Rows are points. Examples show where two turns around zero, p and q, send a point. Write where each new point lands after one turn and then the other. Backwards means that the second turn is done in reverse. Each puzzle has new turns, and all numbers are rounded.
(in the rows, 128 means zero)

Turn p:
[136  71 101] -> [110  85  84]
[139 115  92] -> [129 126  88]
[112 120 120] -> [109 129 122]
[141 133 139] -> [143 124 136]
[105 179 165] -> [131 166 183]
[136 149 151] -> [146 136 153]
Turn q:
[ 72 160 122] -> [ 68 119 152]
[145 109 136] -> [152 122 118]
[112 177 111] -> [ 91 158 154]
[133 120 151] -> [145 112 137]
[155  92 139] -> [167 116 107]
[150 109 108] -> [143 141  99]
Where do these land?
q, then p: [128  99 144] -> [132 104 106]
q, then p: [158 169 113] -> [153 163 159]
q, then p: [119 118 130] -> [120 121 120]
q, then p: [138 125  78] -> [124 175 108]
p, then q: [ 98 129 176] -> [136  81 158]

Turn p:
[138 154 124 176] -> [159 133  89 152]
[ 97 116 105 119] -> [ 93 118 134 146]
[175  92 149 110] -> [154 100 153  81]
[ 86 155 139 142] -> [122 163 129 168]
[144 122 123  94] -> [112 125 136  94]
Turn q:
[ 91 112 150 135] -> [ 82 122 134 129]
[135 149 140  86] -> [135 176 129 128]
[118 177  99 113] -> [150 151 117 177]
[150 132 157 131] -> [135 136 158 109]
[162 125 104 140] -> [165 110 120 118]
[112  74 117 163] -> [100  74 109 107]
Where do these land?
q, then p: [155 121  92 150] -> [134  86 125 101]
q, then p backwards: [148 139 133 119] -> [135 135 151 128]
q, then p: [149 155 113 168] -> [172  99 138 116]
p, then q: [115 101 149 123] -> [113 130 156 109]
p, then q: [ 73 124 152  80] -> [ 84 148 180 157]

Turn p:
[108  98 149 158 110  94] -> [133  97 140 105 117  80]
[167 167 144 129 102 154] -> [146 137 161 173 109 157]
[ 98 128 146  99  97 117] -> [149 110 120  97  94 141]
[161 157 132  88 143 133] -> [142 161 145 128 141 173]
[128 129  87 100 125 121] -> [142 160  93 121 128 133]
[140  90 115 151 133 159] -> [126 104 108 160 160 112]
[ 94 126 123 171 186 118] -> [ 57 126 128 111 148  99]
Turn q:
[167 109 135 106 151 151] -> [179 132 151 124 112 136]
[ 97 158 125 171 125 104] -> [ 86 125 111 140 164  99]
[160 101 138 117  86 157] -> [150 133 120 160  79 152]
[ 40 136 129 132 141 135] -> [ 80  89 124 116 182 162]
[145 100 109 129 114 119] -> [144 141  98 121 109 131]
[133 146 141  98 151  67] -> [112 119 148  74 114  86]
[138 139 110 101 128 136] -> [129 152 145 115 119 143]
[143 135 135 170 126 156] -> [143 134 125 175 145 118]
Where do these land?
p, then q: [130 125 120  92 136  42] -> [110 151 194  88  84 115]
q, then p: [142 121 120 139 104 122] -> [129 144 120 140 108 114]
q, then p backwards: [ 76 159 132 123 106 149] -> [122 150 145 141 173 168]
q, then p: [150 118 110 102 148 164] -> [138 129 157 160 137 162]
p, then q backwards: [104 101 128 124 148 131] -> [ 97 117 125 136 137 105]
p, then q: [135 165 108 154 121 131] -> [ 90 127 120 154 138 112]
q, then p backwards: [159 107 178 162 133 157] -> [160 104 136 151  73 154]
